Rows are points. Before rounding, the points of a table are all equally far from one centre. They may lie mostly on one side of it. Write the centre, to within rounding.
(in the rows, 128 means zero)

Points (7 x 2)
[[141 176]
 [171 156]
 [145 175]
 [106 152]
 [106 125]
 [168 161]
 [132 175]]
Centre: [139 140]

Points (12 x 9)
[[ 93  77 172 110 135 116 116 125 187]
 [ 87 135 194 116 129 135 111 145 117]
 [135 108 118 172 143 136 158 127 132]
 [ 90 129 199 133  97 190 138 140 158]
 [ 90 127 190 130 107 175 111 151 114]
 [ 83 171 160 122 122 124 108 127 174]
 [ 51 120 157 119  98 127 101 121 144]
 [ 97 174 147 123 127 110 152 168 141]
 [ 70 117 178  92 152 129 141 108 176]
 [ 70 145 155 145 119 140 144 190 125]
 [ 55 138 129 107 160 126 105 130 144]
 [ 59 128 177  89  87 129 125 132 149]]
Centre: [103 116 136 114 123 155 140 142 154]

Points (29 x 24)
[[154 121 168 102  99 113 104 104 185 122 150 182  42 152 110 137  71  96
   95 146 116 115 141 124]
 [160 113 162  63 118 100 112 105 176 109 138 142  84 161 103 187  82  69
   93 140 147 109 150 138]
 [ 94  94 170 129 128 134 150 103 156 138 156 141 128 115 127 201 103 102
  136 146 108 151  95 117]
 [168  91 194 100 106 119 117 119 174 147 110 114 111 114 119 161 120 110
  117 166  71 101  82 137]
 [174 134 171  67  71 116 139 105 134 157 109 184 101 138  92  92  64 136
  111 123 120 138 139 137]
 [130  88 191  90 136 105 137 118 209 138 151 130  96 114  74 130 102 131
  113 162 128 123 131 168]
 [143 128 119  91 122 122  92 113 161 110 127 117  88 130  93 147  73 113
  111 204 122 111  91 103]
 [123  83 143  86 105 136 126 121 195 111 145 141  99 107  98 163 104  96
  142 176  95  94  94  86]
 [139 141 145 109  49 101 133 108 115 181 162 125 111 139  84 175  73 108
   94 175 128 124 124 130]
 [165 120 144  90 126 150 176 119 166 144 124 168  88 111  73 140 102  92
  142 144 116 131  78 125]
 [116 103 206 122  73 131 141 119 151 170 135 134 163 159 117 128  81 102
   86 152 117  83 125 137]
 [146  84 142 102  71 170 132  50 181 148 142 121 100 146 144 174  80 102
  112 141 117 129 134 139]
 [148 130 169 137 109 136 142 104 164 138 143 126  54 159  91 143 114 169
   81 159 135 118 102 123]
 [161 115 149 125  88 148 183 131 168 133 151 131  88 120 112 158  79 136
  111 193 177 128 128 143]
 [142  68 174 123  63 100 133 141 152 163 163 141 105 129 144 139 107  87
   69 130  99  99 117  99]
 [156  88 158 135 103 105 136 124 160 107 147 173  95 159 119 139  89  76
   63 182 120 133  75 140]
 [122 116 154 108 115 106 167 124 188 125 154 145  93  91 140 201  93 103
  113 166 162 143 132 151]
 [171 138 183  99 103 163 147  84 139 158 158 160 126 145  77 157 121 102
  130  98 121 101 138  95]
 [175 132 119 111 107 110  95  96 151 151 126 154 126  92  95 128  95 111
   50 116  70 101  90 108]
 [138 131 146 120  89  92 143 131 195  80 125 100 105 127 101 160 127 107
   80 190  67 126 130 111]
 [136 102 178 108  62 118 147 144 186 147 177 136 103 160  98 172 106 114
  151 163  88 120 115 104]
 [125 118 110 127  52  56 105 126 103 118 169 124 129 132 116 178 134 104
  118 101  74 104 117 143]
 [138  97 167 110 100 105 122 105 173 106 135 136  92 154 133 150 154  94
   99 211  58 110 111 144]
 [132 153 192 128 123 132 161 133 179 137 128 145 133 130 111 162 118  90
  131 148 167  95  92 139]
 [177 135 151 130 121  88 101 111 118 122 158 125 114 156 109 130 104 111
   98 125  94  88 128  58]
 [141 170 195 109  61 144 133 122 139 115 154 175 104 106 112 163  83  91
  109 168 123 110 103 149]
 [131  96 139  87 125 121 160 114 165 126 187 170 109 112  88 137 113  82
  110 166  66 157  90 117]
 [126  98 170  97  96  81 140  89 163 128 129 140  93  76  86 177 109  92
  142 125 121 132 118  99]
 [133 124 172 159 100  98 149 134 194 166 153 130  91 112 103 147 106  79
   93 159 136 122 121 149]]
Centre: [145 116 126 108  97 116 132 115 149 119 138 154 131 134 118 142 119 127
 110 139 115 115 136 142]

Points (31 x 24)
[[166 179 145 165  93 102 127  97 138 141 102 125 120 132  83 122 140 143
  158 126 134 149  94 183]
 [125 174 104 188  65 158  95 130 117 184 120 144 129  87 126 137 123 113
  116 141 137 166  83 118]
 [183 136  98 164 103 176 115 121 152 174 152 166 113 113 116 116 137 118
   92 103 166 150  72 112]
 [150 184 124 138 104 108 126 121 124 176 119 149 157  97  74  85 156 105
  130  84 138 160 109 120]
 [127 161 152 167 109 141  81  84 149 170 125 190 127 111 105 128  99 103
   99 138 160 188  79 113]
 [123 162 144 164 114 151 136 120 117 204 118 139 131 111  56  83 152 138
  106 115 128 177  79  90]
 [175 145 140 186  76 138 122 113 140 217 118 166 128 105 111 140 123  95
  102 132 139 184  90 116]
 [183 136 155 151 104 122 156  79 132 176 119 122 126 113 140 109 119 129
   78 128 103 164  80 125]
 [161 164 137 160  85  86  90 155 135 200 127 157 141 120 125 128 151 134
  109 107 115 162  79 138]
 [111 177 125 161  95 126 168 127 162 184 147 133  80 147  94 106 143  95
   78 112 116 183  78 154]
 [160 135 117 152 107 131 114  72 112 152 132 158 138  73 135 127 144 131
  102 156 109 148 106 105]
 [131 165 152 162  76 129 123  97 106 188 139 161 138  89 111 127 141 121
  101 115 117 141  61 110]
 [160 177  95 188  79 116 112 106 128 165 148 155 120  79  86  92 147 103
   95 102 133 184  80 109]
 [134 131 128 160  88 146 115  90 139 198 117 126 157  70 136 123 127  80
   98 175 124 168  98 120]
 [175 159 108 153 101 166 123 123 114 176 129 170 132 132 120 153 131 119
   99 114 162 134  81 110]
 [173 153 148 161  71 160 130 119 144 149 156 167 116  91  69  95 105 115
   96 127 162 165  77 111]
 [147 161 163 161  98 115 106  70 126 186 143 149 113  95 134 107 150 103
  115 134 100 185  76 109]
 [152 189 147 172 119 133 135  92 134 177 136 168 115 116  89  97 144  79
  103 137 123 158 100 105]
 [144 140 164 144  93 136 112 149 147 182 136 150 120 123  73  88 162  90
  127 152 182 184  52  99]
 [123 150 132 182 114 139 112 107 129 188  95 166 140  86 120 128 155 122
  107  95 133 156  88 131]
 [149 176 115 171  99 127 123 119 133 200 147 191 149 126 121 122 118 123
   75 140 155 150  95 133]
 [178 150 132 148  81 147  98 100 155 193 117 166  94 133  85 111 176 112
  100 146 145 182 104 108]
 [151 149 120 140 103 134 104  73 128 180 149 151 120  84 114 114 119  78
   79 112 175 174  76 137]
 [173 183 149 167 135 134 148  96 133 158 125 153 140  87  56 152 108 118
  111 124 148 182  71 106]
 [134 153 129 168 142 156  94 127 120 172  97 123 105 137 116  89 159 114
   67 137 136 178  74 118]
 [175 143 119 175  87 144 130 120 130 176 112 165 134  90 106 129 155 112
   78 115 112 154  50 131]
 [159 172 136 188  86 135  95 124 127 146 136 143 124 141 115  64 159 115
   68 111 118 197  84 105]
 [174 172 125 160  88 110 146  91  87 167 156 141 141  84  94  91 151 114
  120 111 143 186  97 102]
 [146 169 124 134  70 132 114 130 124 170 107 158 106 112  79 104 124 103
   98 116 166 166  98  97]
 [173 154 144 161  89  97 155 118 135 172 122 157 118  94  83 122 135 125
  116  95 109 146  96 116]
 [169 145 111 180  92 122  93  91 127 149 102 159 124 137 124 110 134 119
  117  82 153 177  86  94]]
Centre: [134 135 122 152 103 133 121 115 150 147 156 116 154 137  92 134 143 120
 112 135 133 191  91 132]
